Every row gives one point. Each copy is the shape, with its points in the same order, stretched, turned, moved and blurred by noise. Is it also mirrored, or only turned?

Shape:
[[-27,-53],
[51,38],
[21,16],
[-27,32],
[7,-35]]
Copy 1:
[[25,0],
[-65,-21],
[-31,-3],
[-40,31],
[4,-17]]
Copy 1 is: mirrored
Copy 2:
[[-95,6],
[61,14],
[14,0],
[-10,-69],
[-48,28]]
Copy 2 is: mirrored
Copy 3:
[[16,39],
[8,-53],
[4,-26],
[-29,-2],
[25,7]]
Copy 3 is: mirrored
Copy 4:
[[-13,-62],
[61,35],
[39,12],
[-14,25],
[19,-36]]
Copy 4 is: only turned

Shape:
[[25,-2,19,-47],
[-5,-6,-42,0],
[20,19,34,-65],
[20,18,8,-14],
[-38,-20,-5,0],
[-12,4,-29,2],
[19,7,31,-34],
[5,-8,-28,40],
[-5,-42,-30,14]]
Copy 1:
[[-9,75,24,-24],
[2,-11,-16,52],
[-32,95,46,-42],
[7,29,28,-16],
[-43,-6,-38,19],
[-5,-14,-8,29],
[-9,64,23,-33],
[47,-44,-18,24],
[16,-17,-56,46]]
Copy 1 is: only turned
Copy 2:
[[33,5,-35,-43],
[32,7,-1,35],
[19,19,-32,-66],
[17,-6,-3,-32],
[-8,5,-34,35],
[16,9,1,24],
[15,-3,-28,-48],
[17,-31,4,33],
[33,-16,-34,49]]
Copy 2 is: only turned

Shape:
[[8,-3,5,50,29,-58],
[11,-32,27,-35,45,19],
[49,28,56,31,19,-31],
[-17,10,60,-26,-56,-26],
[-25,-1,20,-59,-1,8],
[43,3,-11,38,-31,-41],
[-6,-19,-10,-22,47,-49],
[-49,-53,-5,-24,-25,46],
[-10,9,31,-9,14,-40],
[-31,54,13,45,-34,42]]
Copy 1:
[[-40,46,75,-5,0,-56],
[-66,31,-14,-14,25,-15],
[-74,-10,81,-38,-60,-53],
[15,-80,18,-64,9,-53],
[10,-18,-8,-45,48,10],
[-25,-29,65,38,-16,-31],
[-35,41,54,5,66,-17],
[34,12,-95,-6,65,-9],
[-17,0,53,-45,21,-34],
[66,1,-8,-78,-56,20]]
Copy 1 is: only turned
Copy 2:
[[-5,-37,21,54,-14,-53],
[3,64,71,9,-24,-32],
[-55,-41,78,47,15,-34],
[-37,-24,9,-68,-21,41],
[-12,68,21,-27,-16,22],
[-2,-63,25,53,-32,31],
[10,47,7,28,-46,-46],
[67,49,20,-49,-22,45],
[-22,7,23,5,-12,-28],
[-3,-5,19,-3,86,67]]
Copy 2 is: only turned
Copy 3:
[[10,-11,41,-8,6,-73],
[-34,30,-2,3,50,-7],
[16,-3,65,-42,32,-20],
[-69,-43,63,-10,-55,25],
[-51,14,9,13,-14,17],
[6,-44,16,-38,-7,-36],
[-37,21,5,-2,-11,-65],
[-45,-22,-26,42,4,15],
[-33,13,43,3,-12,-24],
[63,-11,27,23,23,44]]
Copy 3 is: only turned

Shape:
[[28,-5,-4,18,7,-19,-43,37],
[-30,27,-49,-62,6,-66,-27,42],
[-39,11,-16,-23,-35,-36,42,-47],
[7,-4,-55,-31,-15,15,-6,-29],
[38,-29,9,25,-12,-31,-33,39],
[-11,11,32,9,-5,-8,37,17],
[-14,-1,-42,12,-21,27,-30,-28],
[-16,-44,-34,10,-16,24,-33,10],
[-8,3,27,-22,3,5,7,-42],
[4,-29,12,12,42,-22,-11,-39],
[35,-9,4,29,18,-36,18,-33],
[-21,43,-34,-62,18,-22,17,-23],
[-42,8,-52,-19,11,-12,-6,-24],
[-5,5,10,-39,37,-30,30,13]]
Copy 1:
[[-20,67,5,35,13,-6,11,-34],
[-10,95,41,71,-45,57,37,-21],
[0,-58,32,22,-41,1,-20,16],
[-20,-30,-12,30,-45,30,22,-5],
[-29,50,6,45,30,-44,10,-12],
[3,15,21,-15,-6,-38,-25,17],
[-24,-47,-22,13,-25,46,-10,-1],
[-32,-25,-17,7,21,30,25,11],
[45,-42,7,-1,-16,-11,-16,-9],
[14,-4,25,7,23,-13,17,-42],
[-19,-8,26,25,-20,-44,-12,-46],
[16,20,23,34,-80,34,21,-20],
[-11,-14,18,17,-41,55,11,-14],
[20,48,34,10,-25,-19,30,-17]]
Copy 1 is: mirrored
Copy 2:
[[-15,47,17,13,23,21,-5,-53],
[2,59,47,26,28,-45,93,-8],
[57,-8,-7,33,-31,-81,28,25],
[-34,19,-20,-4,2,-47,24,37],
[-5,63,25,32,-11,40,-14,-67],
[51,-21,-11,41,-6,22,-2,-18],
[-42,-16,-28,-3,11,-53,15,-14],
[-55,-7,-3,-3,-20,1,17,-33],
[37,-3,-22,-25,-6,-27,-3,19],
[19,2,25,-50,-11,-14,-51,-4],
[34,17,22,4,-14,-12,-66,-3],
[27,10,3,0,33,-62,48,58],
[-14,-20,10,-8,13,-64,29,16],
[46,8,25,1,6,15,9,28]]
Copy 2 is: only turned

Shape:
[[-14,-15,2,4,-19,-19,42,8,-53],
[-27,9,56,-22,-1,43,8,-9,20],
[59,46,26,-7,38,-40,-35,-13,3],
[-38,-3,-11,38,73,0,2,20,-13],
[6,25,47,35,16,5,-1,-28,30],
[47,2,-7,-31,-15,28,-12,25,3],
[55,0,49,-2,-10,-13,-40,47,7],
[19,-24,-41,7,7,8,5,4,31],
[44,2,-43,-4,0,-20,-39,29,-56],
[42,-8,28,-29,72,9,-24,-23,-28],
[-13,8,43,60,24,31,4,-26,-28],
[-28,-5,3,28,4,-20,-15,-45,37]]
Copy 1:
[[2,35,-29,-21,-26,25,53,-9,-16],
[-23,-34,32,26,-8,-9,47,-28,25],
[48,-58,31,-34,14,6,-50,44,61],
[12,-36,-44,49,19,92,-22,7,31],
[15,-36,60,6,23,39,14,10,35],
[-15,10,27,-14,-6,-55,-60,-20,-6],
[1,14,49,-5,-16,-36,-66,28,53],
[11,-10,1,18,54,-12,-37,22,-35],
[-13,21,-26,-46,-2,-14,-95,20,-16],
[25,-72,-4,18,-29,9,-61,6,38],
[-3,-20,38,18,-30,69,10,-17,39],
[12,-57,16,16,68,30,37,48,-16]]
Copy 1 is: only turned
Copy 2:
[[-30,-28,-3,-26,-27,-17,-23,22,-42],
[-18,-5,36,-19,-31,12,61,-32,-17],
[49,-21,-56,-53,28,60,-15,-14,-4],
[23,27,-18,4,-19,45,53,44,-36],
[-12,-9,-35,-48,2,12,56,-25,-23],
[41,-1,33,-23,48,18,-24,23,-29],
[71,15,-16,-65,40,-17,-16,4,-35],
[12,1,21,-5,43,29,-2,52,7],
[62,23,-27,-1,47,14,-74,39,-36],
[78,-36,-10,14,-13,41,29,1,9],
[-3,1,-38,-9,-27,-19,67,-24,-57],
[-34,23,-27,0,12,9,18,-7,40]]
Copy 2 is: mirrored

Shape:
[[13,-39,13,-18,-12,49,35,-1,-15,10,24],
[-15,4,-44,-5,1,9,22,-15,9,15,-16],
[-32,32,14,-29,-42,37,14,-47,-23,0,34],
[-16,50,31,-43,26,-25,26,-16,-21,-34,2],
[14,9,11,-26,27,-29,-30,-6,36,-14,-42],
[31,0,49,-28,-54,-25,25,-23,24,43,-6],
[15,-21,-3,7,28,50,42,-14,-33,3,-34],
[-40,-12,-32,-2,10,-30,-27,32,28,-16,-2],
[-34,0,17,-14,3,-27,48,5,-36,-24,20],
[-15,47,31,-41,-41,-12,0,23,41,-23,22],
[-32,44,22,21,30,53,52,-41,-6,-10,20],
[-38,-35,-14,6,3,-18,-30,-5,-27,40,0],
[15,8,-1,25,-26,25,36,-20,-21,-27,38],
[44,-14,0,-8,28,40,-18,25,42,47,-40],
[33,-25,8,-15,5,53,37,-50,29,-20,29],
[30,-4,8,-12,13,4,33,-34,-37,53,31]]
Copy 1:
[[-38,-12,4,-24,46,-31,5,-16,19,41,50],
[-39,-33,-31,-9,13,19,-10,25,24,41,-11],
[-14,2,40,-45,26,51,-53,14,13,-24,21],
[35,-39,61,-18,-33,72,-30,10,4,-8,3],
[2,-27,10,18,-26,10,3,21,-38,12,-18],
[-31,3,74,-14,-60,-10,-7,62,15,25,41],
[-67,-64,-23,-39,19,-13,36,-40,27,21,26],
[39,12,-55,39,21,17,4,33,-3,32,-15],
[30,-11,32,-7,-15,55,5,14,45,20,15],
[70,14,25,-23,-15,17,-34,86,-22,-11,27],
[11,-20,-14,-83,-18,70,-36,-32,4,1,37],
[-29,16,-13,64,25,7,-9,-20,35,19,19],
[5,7,6,-67,-12,11,14,-13,28,14,-5],
[-41,-38,-48,0,16,-86,-1,-11,-22,40,57],
[-35,-11,7,-59,19,5,1,-29,-28,63,-8],
[-48,-10,55,5,-18,-6,-41,-49,44,56,37]]
Copy 1 is: mirrored
Copy 2:
[[33,1,36,-10,-13,-56,-39,8,-5,-31,16],
[-8,-32,5,14,-22,3,-36,-4,5,-27,-31],
[0,9,34,-41,-29,4,-22,30,72,-58,32],
[34,26,24,-35,8,37,25,-40,60,-22,-22],
[-3,-24,-8,8,-2,50,14,-21,-43,31,-7],
[-45,-3,74,-58,-28,-48,-24,-2,-8,40,-3],
[27,-9,19,-13,14,-21,-48,-39,-14,-79,-8],
[7,-28,-34,68,-1,29,5,25,-23,39,-24],
[36,35,19,-15,10,-16,3,-6,52,-14,-50],
[-13,-10,63,16,-22,14,18,17,26,19,27],
[32,30,21,-15,5,38,-88,-7,70,-95,24],
[-5,-26,-55,9,14,-17,-18,23,-11,35,-9],
[12,47,20,-2,-35,-25,-21,3,23,-67,5],
[-12,-73,14,34,4,-17,-49,-40,-81,16,49],
[46,29,25,-20,-48,4,-61,23,-6,-49,13],
[18,13,2,-49,-19,-56,-35,-37,25,-1,-5]]
Copy 2 is: only turned
